Each row of a before or after table is a point. The points were changed in one or more steps. Then noise was added and the rows were shuffled. The steps act on how far a point lies along the listed directions, d1 being the first. Name the steps. A step turns or swaps two directions, mirrors them in a line or flattens them onto one, adds a multiple of one to another, or multiplies one. Angles are multiples of 10 degrees, from the lower direction toward the higher: turns from -170 to 170, lines from 10 to 170 but not 90. Use the fewest steps. Two steps may share a direction if one is a turn and the other turns, adds or multiplies; they go together, in the order done. Otherwise the lowest direction goes first.

Directions:
(1): [11 40]
(2): [ 40 -11]
Before, 12 rows:
[[-10  38]
 [-17   7]
 [ 48   8]
 [ 50  15]
 [-35 -13]
 [-31  33]
 [ 36 -48]
 [ 25  15]
 [ 11 -40]
 [-10  26]
 [ 10 -25]
 [-18  -7]]
After:
[[-20 -38]
 [ -7 -27]
 [ 30  -7]
 [  9  25]
 [ -8  17]
 [  0  50]
 [ 19  33]
 [-19   4]
 [ -4 -58]
 [-34   8]
 [ 39 -24]
 [ 48 -21]]
Steps: turn d1 and d2 by 40 degrees

Directions:
(1): [-10  55  16 -22 -34   8]
(2): [ -4 -22 -44 -44 -27   3]
(3): [-56   6  -8  -8  33  27]
(4): [ 23  31 -21 -25  44 -26]
(5): [-14  22 -45  44 -14 -17]
Before (12 x 6):
[[-20  -5 -25  11 -10   5]
 [  9   6  19 -32  -2   8]
 [ 24   7 -16 -21  17 -20]
 [ 17  10  22  -9  -2  -1]
 [-22   0 -22   4   6  -1]
 [  5 -12 -25  -4  22  -7]
 [ 24   0  17 -24  13  -3]
 [  2  18   9   2  -2   3]
 [-14 -15 -11  -2   7  -3]
 [-10  16   7   6  17   7]
 [  7 -17 -32  -1  21 -15]
 [  7  13  26   0  -6   2]]
After, 12 rows:
[[  7  -2 -25  -2  -8  -5]
 [ 50  -6  28  15 -32 -19]
 [  2  22   1 -17  34  -9]
 [-39  -9 -20 -10  26  17]
 [ 31  33  25  -7  -3 -17]
 [  1  17  10  13  -8 -13]
 [ 19  32  11  -1   4 -11]
 [-57  20 -29  -7  46  20]
 [  6 -14 -12  -4   3   1]
 [-61   1 -31  14  46  20]
 [ 41   3  12  10 -23 -26]
 [-26 -15 -20  -8  13  14]]
Steps: turn d1 and d2 by 170 degrees; multiply d5 by 2.5; turn d3 and d5 by 110 degrees

Directions:
(1): [ 43  17 -11  40 -28 -24  -7 -42  26]
(2): [-23  11  -4   8 -53 -25 -41  42  -8]
(3): [ 29   6  23 -48  26 -30 -45   0  21]
(4): [ 25 -32 -18  29  17  44 -38  28  21]
Before, 10 rows:
[[-14 -25  -8  15  -1  25  31  -3  -9]
 [  8  -6  -3  30 -34   0 -28  16   4]
 [ 25 -13  -7   9 -18  -8 -32  -1  14]
 [-26   8   2   3  15  10  47  -6 -16]
 [ 39 -12 -10   8 -12  23 -49   3  20]
 [-45  -2   5 -13 -13   4  20  20 -22]
 [ 14 -15  -9  21  13  22 -10  13  15]
 [-25  10  14  -3   2  -1   8  16  -7]
 [-27   8  10  -6 -16  -4 -14  43 -13]
 [ 27 -15 -11  31  10  24  -1  -4   9]]
After, 10 rows:
[[-24  -4  12  -2  14  18  -2  31  -5]
 [ 36   8 -13  40 -12  -7  -4 -22  26]
 [-14  -4   4   3  -3  14 -21  45  -4]
 [ -8 -25 -11  24  -7  25  24  -4  -4]
 [ 18  11   0  32 -44 -22 -11 -16   8]
 [ 28   6  -3  10 -32 -33 -16 -30  15]
 [-41 -25  -1 -10   8  39   3  46 -17]
 [ 39   9 -10  43 -18 -10   9 -38  15]
 [ 60  21 -10  24 -42 -20 -29 -51  29]
 [-35 -12  -1  -1  27  34  32  27 -19]]
Steps: turn d1 and d4 by -60 degrees; multiply d1 by 1.6; multiply d2 by 0.7

Directions:
(1): [-39  20 -17 -21  30  -7   2  -2 -13 -11 -60 -27   1  19]
(2): [-18  32 -46 -13  17 -11  -6  -6  28  33  19  45  16   3]
(3): [ 56  18  14   0  10 -25 -15  18  -5  50 -32  -7   1   1]
(4): [ -1  -5   8   8 -17 -41  44 -11 -45  -4 -10  40  23  14]
(5): [ 52   7 -42 -19  13  -3  -1 -39 -17 -36   9  -4 -18   5]
(6): [  2  23  17  16   9  19 -45  11 -26 -17  17  13  19  56]
Before:
[[-17   9 -19  -5  14   1   8   6  29  21   0  14  -2 -22]
 [ 17 -17  11   2   0 -12  20  -9  -6   0 -12  -7 -12 -10]
 [-18  10   9   3  -6  -7 -11   7   0  35  -3  28  26  11]
 [ 14  18 -14 -15  -6 -14  12 -15   5  12   5  16   6 -10]
 [ 24 -12   8 -11   6  -6   3  -9 -21 -13 -30 -24 -14 -19]
 [ 29   5  -9  -5  16  -5   1 -10 -18   4 -23 -16  -9  -3]
 [ 10   5  17  16  -8  -6  -9  17 -14   3  11  16   8  20]
 [-26  15  -5  -2  -6  -6 -14   3   3   2  25  32  22  21]
 [  0   9   6   2  -3 -16   0   7 -22  -1   7  35  26  25]
 [-11   6 -24 -13   7  -8  25  -5  -1  11 -21   7  -8 -15]
 [ 10   3 -28  -9   1 -20  19 -11  -3  16  -3   3 -15 -12]]
After, 11 rows:
[[ -5  41 -24 -11   2  -8  -8 -10  11  18  27  45  23  15]
 [ -7  48 -43  -9  35  -5 -22   5  31  43  11  46  16  10]
 [-14  -6  17  16   3  24 -13   0 -27 -26   5  -9   3  21]
 [-40  21 -42 -16   5  -5  -1 -20  12  17  14  49  24  10]
 [ 14 -28  60  17 -11  21 -16   9 -48 -45 -20 -40  -7  12]
 [  0  28 -19   5   6 -10 -15   4 -10  22  18  31   7  28]
 [-14 -14  -4   4 -12  -1  17  -5  -6 -27  19   9  -6  -2]
 [ -6  34 -17  -2  17  -6  -8  10  -7  27 -11  30  11  19]
 [ 19 -18  43  18  -3   6  -2   3 -30 -22  -7 -16  -6  21]
 [-24   0 -26 -14  -6 -21  29 -11  -1  -5  15  43  18  -5]
 [-23  22 -57 -27   4 -34  16 -14  37  38  15  46  14 -21]]
Steps: flatten d1 and d5 onto the line at 160 degrees; multiply d2 by 2.5; multiply d3 by 1.6; turn d3 and d6 by 130 degrees

Directions:
(1): [  7  -5 -40 -22  12  13 -33  11 -52 -18 -20  40  15  22 -16 -20 -18 -11
 -32  16 -16   6   2  21]
(2): [ -9  14   8 -60 -41  -7 -13 -32  -7 -15 -19 -11  14  19  28 -13 -19  13
  11 -29  -7 -24   0 -36]
(3): [-43 -19 -25   0  19   0   8  -8  21 -25 -24   0 -15 -22  13 -10   0  -3
 -45   8  55 -30  15 -17]
(4): [-29  27  14  31   4  14  -2 -31 -14 -17  10  16 -41  34 -10 -21  28 -37
   5 -26 -16  -2  33  -8]
(5): [-35  14  18 -35  35  35  14 -31   5  11  18  21  50   4  -6  33  17   3
  11  24   6   5  17   7]
(6): [ 13  21   0  -8  36 -21   8 -30   6  -2  34  24 -17  -8  37 -21 -17  32
 -13 -27  -2 -12 -15  51]
Before:
[[ 21   6  -1  10  -8  -6 -12   8 -16  -5  11   7 -11   9  -9  -8   2   4
  -13 -10 -24   8  -3  14]
 [ 25  14  -6   9 -16 -15  -9   8 -16 -10  -1   9 -25  16   4 -29 -16  -4
  -10 -20 -17  -5  -6  10]
 [  7 -12 -16  -1  13   2 -13  16  -4  -3  -1  15  -1  -4  -4  -4  -9   3
  -22  23  -3   0  -1   8]
 [ 40   8  -8  15 -10 -23 -11   6 -20   8  11   3 -24  11   9 -24 -15  11
    7 -16 -29  13 -10  16]
 [ -9   0  10   3   9  -2  14  -7  21  -7   3   1 -11  -8  16  -6  -7  14
   -8  -2  28 -17  -8  -8]
 [-18 -24 -10  31  14  14  11  19  -1   3 -20  -4  -1 -15 -23  15  14 -18
  -19  25  14  10   6  -5]
 [  0  22  14  10   5   4   4 -19  -5   9  17  -4   3   8   5   9   5   0
   24   0 -17   7  -3   3]
 [  7   5  20  -9  12  -1   0  -8  15  19  19   2   8  -5   9  14   0   2
    9   9   3   2 -11  17]
 [-19  -5   7  -3  12   3   9   5  12   3  -1  -3  14  -4  -5  19   5   7
   -6  13  26  -7   9 -11]
 [ -6 -25 -11   7   0  -3   6  19  15   0 -11  -7   6 -15  -7  -1  -2  -9
  -15  19  22   1   1   1]
 [  1   1  17 -30 -10   0   9 -23   8   0   6 -14  14  -4  10  -1  -6  15
    6 -11   3 -18  -6 -16]
 [  5   5   7   5  11   5  -5  -3 -13  -5  19  21  -4   8  -2  -6   4  -6
  -10  -5 -12   7  13  24]
 [-30 -19   0 -19  -6  16   5   8  19  -6 -23 -10  17 -22   4  16  -1  -1
  -18  25  31 -18  11 -22]]
After, 13 rows:
[[  4   2  11  11  20 -13  13  -9  18  -4  28   9 -17 -17  21  -7   0  14
  -15 -15  10  -7   4  27]
 [-23  14  -4 -18  54  -1  18 -44  16   0  27  27   1 -15  36  -5  -2  28
  -23   1  26 -15  11  29]
 [  3 -11  10  10 -18  10  -1  19  -3  11  -5  -7  16  10 -27   8  10 -26
   18  18 -13  21   8  -7]
 [ 18 -10  16   4 -61  16 -19  39 -18  10 -25 -23  12  14 -29  14   3 -25
   29  14 -35  17   3 -35]
 [ 25  16   7  -7  13  -3  -4  -6 -16  -1  18  27  -2  17  11 -16 -19  17
    2 -10 -17   1 -21  27]
 [ -3   0 -22  11  13 -10  -5  -6  -5 -14  -6   2 -17  -7  17 -15 -12   3
  -19   1  10 -11 -10   5]
 [ 13   1  -8   1  15 -19 -13  -7   1  -3   8  13 -26  -4  21 -21 -13   0
  -21  -8   9 -12 -13  28]
 [ 17  -5   3  14 -21  -7 -12  28 -16   6  -8  -7  -3  17 -19   3  -1  -7
    7   3 -11   9  -1 -14]
 [-15   5   9  -2  22   2  13 -18  18  -4  20   5   1 -13   7   8  11  16
  -22   0  14 -10   7  11]
 [  2   4  18  12   8   0   7  -1  22   9  22  -4  -8  -6   2  11   9   6
   10   8  -8   2   2  -1]
 [ -1 -21   8  43 -21  23   2  38 -14  19 -21 -21   9   3 -50  31  26 -36
   17  31 -17  34   8 -29]
 [ 15  -1  -4 -29 -13  -7  -7 -14 -15 -11  -3   0   0   4   9 -24 -17  12
  -12 -17  -8 -18 -12  -5]
 [-16  25  14 -24  31   4  22 -32  20   2  23  21  16  -5  21   3  -3  20
  -11  -3  16 -15   3  23]]
Steps: turn d1 and d5 by 170 degrees; flatten d2 and d4 onto the line at 170 degrees; multiply d3 by -1; multiply d6 by 2.5
